Each row is a point. To make a cloud, some directions were put in groups of two or more. Within a group, all points are equally far from the middle, so they leave a hole (a ring in 2 directions, a hollow ball in 3). The other directions are filled evenly. Then the cloud was stretched, turned, moved and blurred a little. How many holes are there, and how many directions does each take, smallest first?

Cloud (15 x 2):
[[-3.0 -0.5]
 [-0.7  0.8]
 [ 3.0 -4.2]
 [-2.1  0.0]
 [-5.9  7.2]
 [-4.9  2.4]
 [-0.7 -2.4]
 [ 1.1  5.7]
 [-3.1  2.6]
 [ 3.2 -4.1]
 [ 1.1 -3.6]
 [ 1.9  3.8]
 [-5.9  7.1]
 [-1.5  5.3]
 [-0.4 -0.9]]
Holes: 0

Cloud:
[[-0.6 -1.3 -1.7]
 [ 3.2  5.2  2.8]
 [-3.2 -2.5  2.7]
 [ 5.9 -2.4  2.6]
 [ 0.7  1.1 -2.8]
 [ 3.6  1.9  6.4]
 [ 0.0 -3.0  6.6]
 [ 5.7 -1.2  4.6]
 [ 5.0 -2.2  4.7]
 [-2.5 -3.3  4.1]
 [ 5.8 -1.4 -1.2]
 [ 5.5 -0.3 -2.2]
 [ 3.8 -1.0 -2.7]
 [ 0.7 -1.0 -2.5]
 [ 7.3  0.2  0.5]
 [ 6.5  3.2 -0.6]
 [ 3.3  5.3  0.7]
 [-2.2  2.9  5.0]
 [ 7.4  1.2  1.7]
 [ 2.9  3.9  5.4]]
Holes: 1 (3)

Cloud:
[[ 8.8 -4.6 -0.1  0.5]
 [ 5.6 -5.0  0.6  1.4]
 [ 1.3  2.2  5.7 -6.5]
 [-7.2  2.1  1.5 -3.8]
 [-3.2  3.4  6.4 -3.3]
 [-3.2 -3.9 -0.5 -1.4]
 [ 0.8  4.6 -0.1 -0.4]
 [ 5.9  0.5 -0.3 -1.2]
 [-1.7  1.2  5.9 -1.3]
 [ 1.4 -6.3  2.3 -4.9]
 [ 1.1 -7.4 -3.3 -5.2]
 [ 3.7 -0.1 -0.6  1.6]
 [ 0.6 -4.1  3.4 -5.3]
 [-3.9 -7.9 -0.3 -2.5]
 [ 4.4 -1.1  0.4 -5.0]
 [-2.6 -3.0  4.0 -1.7]
 [-3.6  1.0  1.4  0.2]
 [ 1.7  1.2  2.4 -3.6]
 [ 0.5 -7.1 -3.7 -8.2]
 [ 1.1  0.4  5.5 -0.7]
 [ 3.1  2.3 -0.7 -3.1]
 [ 1.6  3.4  0.7  1.8]
 [ 2.2  3.8 -3.1 -4.3]
 [ 3.7  2.8  3.0  0.6]
 [-5.5 -2.1  1.1 -1.8]
 [-1.8  5.3  2.6 -7.3]
 [-1.6  3.6  3.5 -2.2]]
Holes: 0
